Each wall is flat, endless, passes through zero and stands at right angles to its row. A trip goes straight from one point to another. List the walls that it crosses, first one first.

Walls:
(1): 7, -47
(2): 40, 64
(3): -1, 17
(4): -34, -21
(5): 37, -3
(6): -22, -45
Trips:
77, 24 to 12, 13 => none
44, 11 to 79, 44 => none

Walls:
(1): -9, 0, -1, 60, -7, 50, -16, -48, 48
(2): 24, -33, 0, -15, -8, -9, -9, -25, 13
(3): 3, -24, 12, -19, 9, -51, -20, 10, -11
(4): 25, 12, -12, -12, -95, 30, -7, 28, 32
(5): -54, -9, 64, 27, 4, -22, -51, -37, -32
Trips:
16, 1, -9, -78, -3, -23, 12, -8, 29 to 31, 5, 22, 72, -44, 78, 25, 4, 5 => 3, 1, 2
81, -6, -30, -13, -18, -31, 21, -18, -24 to 51, -26, -25, 15, 13, -58, 20, -31, 33 => 4, 1
-21, -26, 27, 16, 37, 58, -23, -5, -57 to -3, 56, 5, 6, 21, -7, 2, -35, -12 => none
-40, 0, -56, -9, -26, 28, 91, -29, -39 to -31, 5, 33, 43, -9, 19, 0, -75, 35 => 1, 4, 5, 2
-8, 28, 72, 18, -10, 24, -11, -33, 19 to 12, 13, 11, 11, -59, -32, -31, -14, -20 => 2, 3, 1
14, -74, -48, -43, -4, 27, -8, 7, -24 to -18, -35, -9, 17, -59, 45, -41, 13, 39 => 1, 3, 5
7, -33, -9, -58, 29, 28, -24, 37, -19 to 8, -17, 28, 8, 89, -25, 22, -73, 8 => 5, 1

Walls:
(1): -17, -17, -52, -29, -39, 31, 16, 10, 50, 54, -4, 19, 56, -28, 41, 54, 85, -1
(2): 53, -36, -50, -5, -21, -5, -8, 10, -46, -28, -18, -78, -16, -31, 11, 2, -14, -5
(3): 5, -3, -7, -54, -10, -11, -23, -32, -40, 42, -57, -43, -28, 25, -13, 7, -35, -94
(4): 42, -46, -14, 36, 12, 14, -35, -46, 7, -26, -39, 15, -25, -21, 9, -33, 34, -24
(5): -2, 26, 35, 9, -43, 24, 7, -39, -9, -25, 22, 25, -9, -31, -45, -17, -23, -19
(6): 0, -15, -55, -28, 53, -10, 35, -20, -3, 31, 9, -17, -30, 21, 12, -27, 7, 3
(7): -67, 17, -20, -23, 21, -30, -12, 64, 28, -7, -18, 26, 20, 8, -13, -4, -41, -3
(8): -70, -43, 15, -37, -13, 14, 4, 33, -12, -12, -25, 22, 29, -65, -10, 22, -1, 3
Trips:
-9, -13, -52, 9, 3, -2, 13, -16, -9, -37, 29, -19, -40, -5, 25, 16, -20, 15 to 15, -19, 37, -4, 40, -24, -12, 32, 53, -13, -8, -13, 68, 9, -23, 31, -13, 59 => 4, 7, 8, 6, 2, 1
33, -7, -12, 6, -20, -73, -22, -15, 34, 36, 38, -12, 33, -13, 14, -37, -59, -86 to 63, 22, -18, -9, -4, 8, 18, -18, -50, 8, -21, -23, -13, -30, 18, 23, -50, 26 => 7, 4
4, 38, -41, -76, 5, -16, -36, 5, 2, -7, -15, -76, 7, 32, -48, 33, -4, 46 to -46, 16, 64, 6, 49, 58, 1, -3, -40, 13, -15, -6, 1, -44, -15, -19, -22, -9 => 8, 5, 6, 2
-9, 72, 28, -51, 27, -31, -14, -20, -24, 28, 46, 43, -44, 1, -19, -37, -2, 13 to 1, 48, -25, -27, -12, -45, -21, -28, 25, 28, 8, 6, 14, -23, 39, -39, -8, -43 => 1, 4
21, -4, 34, -16, 15, 8, -53, 44, 2, 47, 9, -14, -40, 1, 35, 21, 23, -23 to 5, -27, 17, 22, -6, 31, 21, 27, 30, 1, 3, 46, -10, -31, -20, -28, -5, -39 => 2, 8, 5, 7, 3

Walls:
(1): -11, 34, -9, 19, -20, 1, 13, -37, 2, -11, -12, 10, 8, -27, -28, -14, 55, 6, 6, -25, -4, -14, -34, -45, -57, 22, -60, 9, -21, 24, 15, 16, 30, -47, 0, -54, 19, 26, -3, 17, -9, -2, 26, -26, 7, 0, -49, 1
(2): 12, -1, -1, 14, -16, -5, 17, 37, 33, 19, 12, 9, 15, 32, -19, 5, 10, 3, 42, -1, 42, 2, 28, -5, -16, 25, -11, -39, 29, -48, -27, -18, 18, -13, 8, -2, 20, 50, 6, -10, -11, -3, 5, 11, 2, 19, -21, -9
(3): 38, -12, -3, 11, 16, -9, 16, 30, 55, -76, -13, -33, 23, 25, -9, -58, -12, 19, 37, 11, -27, -34, -44, 48, -12, 15, 25, -35, 9, 13, -8, -18, -41, 21, 6, -14, 10, 8, -37, -7, -3, 22, -25, 10, -10, 10, 21, 27
(4): -10, 16, 7, -25, 33, -8, -48, 7, 33, -20, 2, -18, 30, -21, 8, -12, -6, -12, 13, -7, 15, 28, -15, 23, 6, 7, 5, 18, 15, -5, -18, -51, -30, -9, -25, -22, -17, -20, -56, 22, -24, -5, -3, 15, 19, -50, 4, 36
(5): 28, -16, -31, -8, -4, 13, 3, 14, -5, -19, 34, 1, 14, 23, 3, -11, 24, 10, 19, 1, -40, -1, 18, 4, 21, 7, 36, -6, -20, -3, -1, 4, -2, -18, 12, 16, 23, 22, 14, 6, -3, 14, -18, 2, 42, 21, -26, -10
(6): 69, 13, -6, 3, 0, 10, 26, -27, 23, -24, 28, -27, 20, 24, -4, -28, -3, -28, 2, -8, 7, 37, -5, 6, 10, 12, -3, -12, 30, 5, 19, 33, 15, 7, 9, -28, 13, 6, -7, 28, 10, 11, -3, 24, 2, -48, -7, -11
(7): 14, -61, 8, 30, -28, 36, 19, 7, -1, 26, 32, -15, -5, 24, 28, -1, 31, -27, -27, -16, -1, -23, -3, -14, 1, 32, 36, -11, 15, -24, -16, 39, -24, 14, 12, -16, 20, 15, -24, 48, 5, -23, -37, 12, 4, 23, -15, -33
(8): 17, 1, -14, 15, 9, 36, -45, 11, -18, 12, -25, 5, -5, -6, 13, 14, 0, 14, -30, 39, -23, 14, 27, 7, 9, -16, 35, 13, -5, 0, -38, 44, -6, 22, 14, -18, -14, -7, -16, 8, -11, 5, 10, -28, -28, -29, -29, -8
(9): -14, 18, 50, -15, 0, -20, 9, 5, 1, 14, 26, -16, 9, -2, -12, -16, 57, -11, -22, -36, 6, 4, -49, -1, 17, 1, 28, -5, 14, -20, 31, -17, -13, -17, -20, -6, 22, 32, 7, 38, -36, 16, -18, -43, -21, 9, -2, 11
(10): -13, 2, 25, -31, -6, 19, -26, 6, 20, -20, -16, -16, -24, 1, 8, 37, 31, -6, -11, 8, 26, -51, -54, -18, 25, -4, 3, -24, -5, -21, -47, 31, 1, -9, 14, -31, -44, -39, 38, 34, -34, 10, -3, -31, 58, 12, -6, 2
Trips:
39, 14, -20, 13, -21, 8, 31, -16, -16, -31, 25, -26, 11, 20, 2, -29, -16, -31, 13, 15, -8, 25, -17, -1, -6, 44, -6, -6, 12, 4, -24, 45, 6, 6, 38, 10, -25, -44, 13, -4, -8, 21, 35, 33, 33, -21, -25, 27 to -14, -34, -6, 34, 16, 37, 2, -26, 4, -17, 26, -13, 23, 22, -33, 35, -7, -43, 46, 42, -32, 13, 6, 17, -5, -19, -10, -5, -8, -11, -2, 8, -10, -1, 30, 23, -25, -18, 7, -5, 2, -20, 20, 20, -7, 19, 3, -24 => 2, 1, 10
-1, 0, 26, -53, 27, 45, -10, -54, 10, 0, 29, 1, -25, -12, -21, 3, -5, -3, 2, -1, -15, 5, 5, -7, 12, 10, 13, -29, 30, 13, 11, 10, -58, 16, -2, -24, 12, -1, 15, -10, -10, -13, 6, -4, -13, -21, 16, -10 to 15, -27, -12, -14, -34, 18, -23, -15, 11, 27, 19, 5, 27, -30, -49, 8, 14, -23, 16, 7, -13, 5, -20, -11, -11, 3, 25, 16, 28, 5, -5, 10, -12, -3, 34, -41, 15, -2, -12, 40, -30, 17, -9, 3, -25, -14, 6, -1 => 1, 5, 2
